Rows are points. Each copy is the shape, with its points in the same order, turned, moved and blurred by noise. Some copies are also mirrored. Which?
In the rows, 100 means zero.

Shape (7 x 2)
88 80

162 90

139 106

82 89

83 139

151 165

82 81
Copy 1 (7 x 2)
129 111

103 45

92 69

118 119

72 130

34 72

126 120
Copy 1 is: mirrored
Copy 2 (7 x 2)
97 82

178 93

153 112

95 83

98 145

155 166

95 84
Copy 2 is: only turned
Copy 3 (7 x 2)
69 92

149 68

138 97

76 111

96 142

166 148

71 95
Copy 3 is: only turned
Copy 4 (7 x 2)
86 76

156 71

129 96

83 82

83 130

154 153

70 77
Copy 4 is: only turned

Shape (8 x 3)
127 148 103

70 58 141

187 135 76

55 62 94

75 92 109

158 139 92

85 83 100

102 118 95
Copy 1 (8 x 3)
129 129 109

44 58 141

195 110 106

50 57 92

64 90 105

160 111 111

79 74 91

104 108 103
Copy 1 is: only turned
Copy 2 (8 x 3)
120 63 107

64 150 114

182 63 91

58 148 63

75 113 91

154 58 113

87 124 85

102 85 86
Copy 2 is: mirrored
Copy 3 (8 x 3)
138 84 61

51 73 135

192 83 91

58 119 126

61 103 103

162 84 78

87 100 115

103 94 84
Copy 3 is: mirrored

Shape (8 x 4)
138 69 125 126

105 130 58 137

111 70 60 105

49 105 142 34

84 101 116 140

100 105 45 84

74 78 108 109

36 145 86 50
Copy 1 (8 x 4)
147 97 79 154

72 95 137 125

100 53 108 106

81 119 12 60

77 104 64 154

76 69 117 86

80 80 58 127

36 127 62 49
Copy 1 is: mirrored
Copy 2 (8 x 4)
156 73 125 94

101 101 63 138

120 77 76 72

41 119 156 48

99 73 118 128

96 118 57 76

94 67 120 93

23 149 99 90
Copy 2 is: only turned
Copy 3 (8 x 4)
131 125 144 102

115 118 56 124

75 141 95 97

51 23 125 59

108 85 114 140

68 122 59 85

72 93 124 111

47 30 54 78
Copy 3 is: mirrored

Shape (11 x 6)
113 87 142 111 137 127

56 122 113 81 106 112

126 142 92 107 106 86

91 108 100 122 91 82

111 26 104 88 100 130

80 59 101 90 76 158

105 70 95 100 93 164

104 149 144 173 132 88

114 116 125 111 116 105

163 145 169 157 119 94

73 90 38 85 115 123
Copy 1 (11 x 6)
170 98 133 109 96 128

88 110 128 91 100 132

108 58 103 135 129 94

101 96 104 143 83 106

163 95 80 77 38 121

124 90 87 88 50 168

149 80 82 96 73 170

136 102 151 190 128 101

131 81 125 127 108 110

170 48 168 185 121 99

103 117 39 79 110 136
Copy 1 is: mirrored
Copy 2 (11 x 6)
99 102 112 122 159 147

61 101 116 75 111 110

97 130 64 97 113 105

80 99 83 116 119 88

124 28 115 131 128 141

73 43 121 122 98 151

82 62 100 123 107 164

58 166 88 142 168 103

94 117 98 112 131 129

112 187 82 154 156 131

60 41 59 72 117 125
Copy 2 is: only turned
Copy 3 (11 x 6)
94 91 164 135 126 136

78 93 145 139 59 92

135 115 106 137 95 99

83 118 104 131 103 94

59 58 127 81 120 147

50 86 137 80 73 147

76 89 134 90 82 165

105 164 142 184 133 107

109 109 138 135 111 113

149 162 159 143 161 111

77 64 82 133 50 138
Copy 3 is: mirrored
Copy 4 (11 x 6)
132 65 72 106 132 62

94 114 32 93 94 88

153 142 84 106 109 100

102 113 87 124 113 103

114 26 97 77 87 101

111 38 56 109 62 115

136 43 63 97 82 115

134 124 71 166 170 79

130 100 76 114 118 81

184 112 108 167 156 43

108 94 56 60 97 157
Copy 4 is: mirrored

Shape (14 x 8)
94 134 116 67 110 133 162 109

81 115 100 112 67 100 82 98

107 53 105 99 103 89 143 82

60 43 86 62 32 133 98 102

56 133 52 84 86 83 91 120

86 138 94 148 51 73 164 72

142 45 110 54 96 65 87 61

117 79 102 127 61 73 113 101

81 70 151 141 102 55 144 119

55 50 110 45 114 142 103 84

131 61 106 144 83 141 159 85

134 108 83 62 119 72 148 89

126 75 110 148 111 78 167 116

57 144 49 142 109 106 102 143
Copy 1 (14 x 8)
77 98 61 67 75 140 167 107

75 117 138 116 74 106 95 88

134 45 85 81 70 93 97 94

64 45 181 52 86 133 93 84

45 113 132 90 87 74 145 58

97 80 109 152 5 101 157 74

132 97 102 40 68 75 43 85

120 77 134 118 54 81 95 104

95 49 85 135 60 63 101 144

51 60 92 47 111 130 71 86

155 49 100 119 90 146 121 96

122 105 78 55 74 76 141 75

150 49 81 120 80 83 142 112

56 110 113 146 124 76 168 68
Copy 1 is: mirrored
Copy 2 (14 x 8)
111 110 119 69 120 170 102 57

82 141 92 135 70 116 85 93

98 66 94 100 85 91 120 64

56 60 64 92 38 141 95 142

57 148 64 94 87 127 49 70

98 129 89 145 51 144 101 9

116 99 75 64 74 47 147 109

114 102 97 127 49 95 94 69

79 81 156 120 62 87 98 36

45 67 97 71 112 129 132 129

142 46 102 146 89 134 113 69

128 111 76 58 108 99 99 40

132 66 119 128 78 88 89 24

69 135 90 139 116 131 20 59
Copy 2 is: mirrored
Copy 3 (14 x 8)
119 121 143 91 74 158 139 100

91 113 102 114 50 91 75 99

120 59 142 79 101 110 76 107

46 67 109 54 38 138 51 126

72 139 70 98 95 93 101 110

128 166 160 116 90 94 50 127

129 44 111 33 72 77 67 63

133 87 124 95 66 74 51 129

118 70 173 123 87 58 99 146

50 43 130 71 72 142 102 78

154 66 153 119 76 150 51 127

149 105 120 53 117 108 107 89

166 74 153 120 110 97 88 146

84 136 64 160 101 107 105 133
Copy 3 is: mirrored
Copy 4 (14 x 8)
94 87 85 72 116 139 152 143

91 103 103 92 65 83 100 88

128 44 100 99 110 69 152 109

70 76 90 33 77 17 118 133

64 63 70 72 60 114 80 80

108 86 93 113 34 112 185 71

170 40 122 59 122 60 96 91

135 72 103 115 62 66 120 101

98 51 149 156 89 82 139 118

66 67 106 39 154 54 123 119

135 91 66 123 105 48 176 126

149 39 81 78 105 130 131 107

133 50 91 155 93 92 160 122

45 78 45 128 72 125 93 85
Copy 4 is: mirrored

Shape (14 x 9)
73 76 133 105 117 90 88 142 59

155 179 159 99 65 66 71 106 124

84 130 77 113 168 110 37 85 125

144 53 119 62 106 97 128 63 106

61 102 60 88 89 86 36 69 89

98 116 130 81 74 71 33 107 123

124 55 125 120 108 107 63 71 85

74 46 94 106 131 69 115 95 119

91 121 109 136 95 59 66 71 139

113 192 154 71 69 94 127 113 73

112 67 94 123 9 80 117 110 128

157 107 95 112 53 55 137 110 79

126 121 110 127 175 49 125 85 87

125 123 83 104 76 78 85 116 95
Copy 1 (14 x 9)
106 50 82 115 116 111 86 139 88

113 142 169 142 70 48 51 101 126

123 123 63 95 175 94 31 63 115

128 72 111 82 96 93 154 54 134

89 70 65 74 106 93 23 43 94

105 87 122 97 87 88 24 96 139

149 53 90 129 105 116 85 54 122

89 57 46 95 127 92 116 85 150

83 100 87 137 107 68 43 61 151

69 137 168 120 85 65 94 119 58

77 90 69 119 5 102 101 80 145

109 100 86 130 33 39 124 90 98

121 97 75 141 162 26 117 87 110

109 115 80 106 68 68 70 90 100
Copy 1 is: only turned
Copy 2 (14 x 9)
79 90 131 133 96 98 104 131 49

145 180 149 131 78 71 52 101 147

118 117 84 151 193 115 77 89 90

136 63 154 44 113 103 92 91 104

83 80 60 121 130 96 37 70 87

86 118 128 134 106 98 27 104 124

139 52 146 127 118 102 68 83 75

79 45 124 98 148 81 119 108 102

107 101 115 150 132 63 75 70 140

119 194 116 94 43 97 105 93 104

117 40 102 109 46 66 80 118 161

150 93 113 80 57 29 93 124 112

133 125 136 103 163 41 136 93 72

130 111 90 113 93 67 69 123 110
Copy 2 is: only turned
